Every row gives one point. Examples show where two turns around zero, p and q, send a point. Write where each new point lands after one turn and then the other. Backwards means that the second turn is done in reverse. Each puzzle has new turns, and all numbers are rounded.

Turn p:
-4.9, -4.4, 2.5 -> -3.0, -5.8, 2.5
4.9, 1.4, 1.0 -> 4.4, 2.7, 0.5
5.5, 1.6, -5.4 -> 3.8, 3.6, -5.8
-4.2, 2.0, 1.4 -> -4.3, 0.6, 2.2
-1.4, -0.6, 0.5 -> -1.1, -1.0, 0.6
Turn q:
4.8, 2.3, 3.0 -> 5.1, 1.0, 3.3
-1.4, -5.6, -0.2 -> -1.7, -5.1, -2.0
-1.4, 0.4, -2.7 -> -1.5, 1.4, -2.3
-1.8, 0.5, 6.1 -> -1.4, -1.6, 6.0
-0.2, 2.4, -6.2 -> -0.4, 4.4, -5.0
Where do these land?
p, then q: 4.0, 7.3, -1.1 -> 1.9, 7.9, 2.1
p, then q: 2.4, -0.4, -1.1 -> 2.1, 0.9, -1.4
q, then p backwards: -2.6, -3.8, 2.9 -> -4.0, -3.4, 1.5
q, then p backwards: -3.9, -3.0, -0.8 -> -4.3, -1.4, -2.0

Turn p:
-5.6, -0.7, -1.8, 1.2 -> -5.4, -0.7, -1.1, 2.4
3.9, 1.5, 2.2, 3.3 -> 4.0, 1.8, 3.4, 1.5
1.3, 1.3, 1.7, 3.2 -> 1.4, 1.6, 2.9, 1.9
-1.9, 1.2, -3.7, -2.9 -> -1.9, 0.9, -4.7, -0.8
-2.1, -5.1, -5.2, -5.0 -> -2.1, -5.6, -6.6, -1.7
4.3, 1.8, 6.8, 0.3 -> 3.9, 2.1, 6.2, -3.2
Turn q:
9.6, -1.4, -1.4, 0.6 -> 7.6, -6.2, -0.5, -0.7
1.1, 1.9, 2.9, 1.6 -> 1.9, 1.1, 3.1, 1.1
-5.1, 3.7, -2.0, 1.0 -> -2.1, 5.6, -2.3, 1.9
-3.4, -0.5, 1.3, 0.7 -> -3.2, 1.3, 1.1, 1.1
-3.2, -0.6, 0.3, 1.5 -> -2.9, 1.0, 0.2, 1.9
5.3, 0.1, -1.9, -7.5 -> 3.8, -2.3, -2.2, -8.0
-4.3, -3.2, 0.6, 2.0 -> -5.1, -0.7, 0.5, 2.6
Where do these land?
q, then p: -3.9, -3.8, 0.3, 0.0 -> -5.2, -1.2, 0.2, 1.1
q, then p backwards: 4.1, 2.7, 4.2, 2.3 -> 4.8, 0.0, 3.4, 3.6
p, then q: -1.4, -2.0, -5.6, -2.5 -> -1.7, -1.8, -6.0, 1.2
p, then q: 1.8, 4.0, 3.2, -3.0 -> 2.5, 3.0, 0.9, -4.7
q, then p backwards: -2.8, -0.8, -2.3, 5.0 -> -2.5, 0.2, -4.1, 3.9
q, then p: -3.5, 1.4, 4.6, 2.2 -> -2.5, 3.4, 4.8, 0.1
q, then p: 5.7, -1.5, -4.4, -3.9 -> 3.9, -4.6, -5.4, -2.1

Turn p:
-3.4, -1.1, -1.5, -7.2, 5.6, 2.6 -> -3.8, -0.3, -3.2, -4.3, 7.7, 1.2
-5.2, 1.7, 2.5, -4.4, 6.2, 2.7 -> -6.5, 1.9, 0.7, -1.5, 7.2, 1.3
2.2, 0.4, 3.7, -0.2, -4.8, -3.8 -> 1.3, -1.7, 4.8, -2.0, -4.6, -1.9
-1.6, -2.0, -3.8, 5.4, -0.9, 1.8 -> 0.5, -0.7, -4.4, 5.5, -2.0, 0.5
-2.1, -0.9, -0.8, -5.3, -0.3, -1.1 -> -2.2, -1.9, -1.3, -4.4, 1.6, -1.8
6.2, 1.3, 2.7, 0.3, -0.5, -4.3 -> 5.6, 0.7, 5.3, -1.6, -1.2, -1.3
0.1, -1.2, -1.1, 6.5, 0.9, -0.6 -> 2.1, -0.1, -0.4, 6.4, -0.8, -0.4
3.3, 5.2, 0.5, 1.3, -3.1, -2.7 -> 2.6, 4.1, 2.8, -1.1, -4.3, -2.4
0.4, -3.4, -2.2, 3.6, -3.0, 5.5 -> 0.4, -1.9, -4.2, 3.1, -3.6, 5.0
Turn q:
5.6, 3.8, -1.7, -2.2, -1.2, 2.5 -> 4.9, 2.5, -1.7, -3.2, -3.5, 2.4
-4.7, 2.6, 7.1, 1.7, -1.4, -3.7 -> -5.3, 2.7, 5.8, -0.9, 0.1, -5.3
-2.4, -2.4, 0.9, 4.5, -4.2, 0.5 -> -2.0, -2.1, 2.0, 4.9, -3.2, -2.1
9.3, -0.2, -0.1, -2.9, -2.5, 0.5 -> 8.8, -0.7, -1.5, -3.5, -2.8, -1.2
1.8, 0.5, -1.0, 3.0, 4.5, 0.3 -> 2.2, 2.7, 0.0, 2.6, 3.3, 2.0
-3.8, -1.4, -3.2, -1.4, 0.0, -2.3 -> -3.9, -1.6, -3.7, 0.3, 1.3, -0.5
-5.7, -2.8, -1.9, -2.7, 4.8, 2.2 -> -4.7, -3.4, -0.8, -0.4, 4.7, 4.7
Where do these land?
q, then p: 2.9, -5.3, -1.9, 0.4, 3.2, -0.6 -> 5.2, -1.0, -1.1, 2.5, 3.5, 1.8
p, then q: -1.6, 1.9, -5.0, 1.4, -2.4, 1.9 -> -1.5, 1.8, -4.8, 1.6, -3.4, 0.4
p, then q backwards: -3.1, 4.2, -4.5, -6.2, -5.0, 3.4 -> -2.7, 6.4, -3.7, -6.5, -3.1, -3.0
p, then q: 2.8, 4.1, 3.0, -0.1, -3.7, 0.0 -> -0.2, 0.6, 2.7, -3.9, -4.6, -1.8
p, then q: -3.7, 4.2, 3.7, 3.2, -3.0, -6.7 -> -3.9, 2.1, 3.1, 0.3, -0.8, -8.9
p, then q: -1.8, -1.7, -1.1, 1.5, 7.0, 0.7 -> 0.6, 2.8, 0.3, 3.7, 5.3, 3.1
p, then q: 0.5, -4.5, 5.8, -0.1, 0.8, 2.2 -> 0.4, -4.5, 5.5, 1.2, 1.2, 2.5
p, then q: 3.9, -3.0, -0.1, -0.2, 3.2, -0.9 -> 5.0, -0.5, 0.9, -0.1, 2.7, 1.3

Turn p:
7.4, -2.0, -0.3, -0.1, 4.5, 1.0, 2.7, -0.2 -> 6.8, -2.8, 2.4, -2.6, 3.8, 2.3, 1.4, 0.3
3.6, 0.9, -3.9, 1.1, -3.2, 1.3, 3.2, -0.4 -> 5.5, -0.1, -3.1, 0.8, -2.0, -1.1, 2.5, 0.2
-6.9, 8.0, 2.4, -4.7, 0.0, -0.4, 2.2, -0.6 -> -5.3, 9.8, -0.8, 0.0, -0.5, 1.8, 1.6, -3.8
-1.6, 0.1, -2.0, -0.8, 4.3, 0.4, -1.8, 2.7 -> -1.6, 0.9, -0.8, -0.2, 3.6, 2.3, -1.3, 3.5
-8.0, -1.6, -2.6, -0.1, -4.5, -5.3, 1.9, -3.5 -> -7.0, -0.1, -4.0, 3.2, -0.5, -6.0, 4.6, -2.5
-1.2, -0.4, 1.0, 5.1, 1.0, -3.7, -1.8, 0.2 -> -1.1, -1.3, 2.0, 4.3, 2.2, -3.1, -2.7, 0.0
3.7, -2.7, 1.8, 2.3, 0.1, 6.8, 3.3, -2.0 -> 4.6, -4.6, 1.4, 0.8, -2.9, 5.5, 1.8, -1.9
0.8, 3.0, 1.4, -3.4, 1.3, 3.4, -3.3, -2.3 -> -0.3, 1.7, -1.3, -3.9, -0.6, 3.7, -3.6, -2.6
2.3, -5.3, 2.2, 0.6, -3.5, -3.4, -6.3, 6.2 -> -1.5, -3.6, 4.2, -2.4, -2.9, -5.4, -4.1, 6.8
Turn q:
3.0, -3.1, -8.7, 1.2, -6.2, 1.2, -7.4, -0.1 -> 5.9, 0.9, -8.0, 0.5, -4.5, 2.9, -7.4, -2.4
-2.1, 3.1, -1.6, -1.2, -0.3, 2.4, 0.4, -1.4 -> -1.9, 3.7, -0.3, -0.9, -1.5, 1.9, 1.3, -0.7
1.2, 2.7, 4.1, 0.2, -4.5, 2.9, 2.0, -3.0 -> -1.7, 0.6, 5.5, 2.0, -4.3, 1.0, 0.1, -3.1
0.6, -0.1, -2.4, -1.4, 1.9, 2.9, 0.5, 6.1 -> 4.0, 0.7, -0.9, -1.8, 0.0, 2.8, 2.4, 4.8
2.7, 4.3, 1.9, 2.3, 2.5, -0.9, -0.2, 2.2 -> 2.4, 3.2, 3.1, 2.0, 1.8, -3.0, 0.8, 2.0
-1.2, -9.4, -0.9, 1.5, -3.6, -3.2, -3.3, -1.3 -> -0.9, -7.9, -5.0, 0.6, 0.0, 0.5, -6.2, -1.2
-1.6, 3.9, 1.3, 2.6, 0.6, 3.2, 4.6, 0.9 -> -2.1, 2.7, 2.8, 3.4, -1.3, 1.3, 4.5, 2.2
-2.0, -1.8, -0.8, 1.3, 3.0, 1.0, -2.1, -3.3 -> -2.2, 0.6, -1.9, 0.8, 4.0, 2.1, -1.4, -1.7
-3.1, 2.7, 0.8, -0.9, 2.9, -4.3, 8.1, 2.7 -> -3.5, -0.7, 0.4, -0.7, 0.2, -4.9, 8.1, 3.8
4.1, -1.8, 4.9, -4.8, 5.4, -3.6, 5.4, -4.1 -> -0.1, -4.5, 4.5, -3.0, 5.1, -3.9, 5.9, -5.4
-1.7, -0.5, 1.5, -1.0, -1.6, -1.6, -8.1, 1.3 -> -0.1, 0.8, -0.1, -3.1, 0.6, -0.6, -8.1, 1.8
Where do these land?
p, then q: -3.4, -0.3, 1.9, -1.6, -3.3, -4.8, -0.7, -0.5 -> -5.4, -0.3, -1.1, -1.3, -1.0, -4.3, -0.4, 0.7
q, then p: 5.3, -2.0, -3.7, 3.4, 2.1, -3.1, -0.9, -0.3 -> 5.3, -3.1, -1.3, 0.7, 4.9, -2.6, -1.3, 0.0
p, then q: 8.8, 0.0, -1.7, 0.5, -2.0, -0.1, -1.4, -1.5 -> 6.9, -2.6, 0.0, -2.6, 0.1, -2.4, -1.8, -4.3
p, then q: 1.5, -2.4, -2.6, -0.5, 0.4, -0.4, -7.8, -5.1 -> 0.8, -1.5, -6.3, -4.8, 3.2, 1.6, -4.5, -2.0
q, then p: 6.7, 0.4, 1.7, -3.0, 0.0, -2.1, 2.2, 0.5 -> 2.9, -1.9, 3.9, -3.6, 0.7, -3.1, 2.1, -3.4
q, then p: 5.7, -1.4, -4.5, -4.8, 1.6, -2.5, -0.4, -0.6 -> 4.7, -1.3, -2.4, -5.8, 3.1, -1.9, 2.4, -2.4
p, then q backwards: -8.5, 4.9, 0.5, 1.9, -1.0, 3.6, 4.5, 0.4 -> -3.2, 4.1, -3.5, 5.7, -1.2, 5.6, 3.5, -4.3
q, then p backwards: -4.5, 2.1, 4.8, 1.1, 3.6, 2.0, 3.7, 0.1 -> -5.1, -2.7, 2.6, -1.2, 3.4, -2.0, 2.6, 3.9
p, then q: -6.9, 1.5, 1.8, 0.9, -0.8, 2.0, -4.1, 5.3 -> -3.6, 3.6, 0.0, 1.1, -2.9, 1.9, -4.1, 6.9
q, then p: -4.7, -2.8, 1.8, 2.0, -0.6, 5.3, 5.0, 1.6 -> -1.8, -1.7, 1.3, 4.6, -4.3, 5.0, 3.4, 3.0
